Each point is reached from the start by the listed moves, each made 0, 1 or 2 times, or once backwards (-1), plus a little noise. Is the number of moves made odd or even? Then give how often each move was made.
In the rows, 128 means zero.

Moves:
(1): [168 120 156]
(2): [130 171 136]
Start: [140 134 124]
Points:
[ 99 142  96] => odd (-1, 0)
[219  79 171] => odd (2, -1)
[140 136 125] => even (0, 0)
[219 119 181] => even (2, 0)

Moves:
(1): [158 145 162 168 126 125]
(2): [128 187 130 137 132 123]
(3): [ 76 150 145 143 155 160]
(4): [136 120 114 184 121 107]
Start: [123 125 145 104 144 110]
Points:
[ 49  65 113 126 163 126] => even (-1, -1, 1, 1)
[100 223 200 169 172 132] => odd (1, 1, 1, 0)
[190 144 103 206 110  29] => even (0, 1, -1, 2)

Moves:
(1): [146 120 121 139 118 116 137 140 129 115 114]
(2): [147 173 123 114 135 125 143 132 147 119 137]
(3): [140 128 160 132 125 124 136 118 129 121 138]
(4): [127 134 131 162 124 136 140 124 130 126 136]
(5): [137 120 135 141 175 115 132 136 114 145 114]
(6): [139 131 122 124 136 148 139 137 122 133 119]
(7): [119 120 134 115 131 114 160 134 135 122 116]
(8): [118 130 147 119 115 113 121 161 122 144 141]
Start: [146 140 131 132 117 141 131 130 123 143 128]
Points:
[181 208 144 141 191  65 200 245 133 181 116] => even (1, 2, -1, 1, 2, 0, 1, 2)
[188 249 154  92 174 157 131 210 118 203 168] => odd (-1, 2, 0, 0, 1, 2, -1, 2)
[181  66 148 200 140  99 142 105 103 114  84] => odd (2, -1, 1, 0, 1, -1, 0, -1)

Moves:
(1): [121 109 144 137 116 105 137 154 138 120 133 115 119 153]
(2): [134 139  98 144 121 157 131 125 117 167 125 141 115 127]
(3): [112 145 140 111 158 122 117 109 145 135 131  82 129 107]
(4): [135 115 131 150 143 103 128 114 136 128 114 127 144 133]
(5): [106 152 121 120 151 132 117 113 130 126 127 119 123 110]
(6): [132 133 135 135 123 107 119 129 149 122 144 114 117 140]
(7): [133 121 119 133 134 143 116 124 122 152 129 155 149 116]
(8): [137 127 125 138 128 138 119 135 143 140 114 143 141 133]
(9): [118 142 140 107 120 120 118 110 120 159 108 130 128 131]
(10): [121 121 131 115 142 135 104 102 128 132 105 120 116 104]
(11): [114 139 141 133 122 146 112 119 127 123 134 110 135 130]
Start: [115 116 119 148 161 134 127 132 140 139 112 150  96 144]
Points:
[ 80 111 142 134 106  98 124 175 128 150 143 160  54 192] => odd (2, 0, -1, -1, 1, 1, 1, -1, 1, 0, 0)
[101  92 139 159  84 163 163 204 124 142 123 114  51 208] => even (2, 1, 0, -1, -1, -1, -1, 0, 0, 0, 1)
[ 37 183 116 132 249 227  62  49 152 160 106  29  90  49] => odd (0, 1, 2, 0, 1, -1, 0, 0, -1, 1, 2)
[101 182 136 165 225  47  92  55 198 165 115  92 121 140] => odd (-1, 0, 1, 2, 1, 2, 0, 0, 1, -1, 0)
[ 53 152 234  75 160  41  87 147 238 154  91  14  71 189] => even (2, -1, 2, -1, 0, 1, -1, 2, 2, 0, 0)
[131 153  69 188 176 140 125  58 125 231  52 163  90 140] => odd (-1, 2, 0, 2, 0, 0, -1, 0, 1, 0, 0)
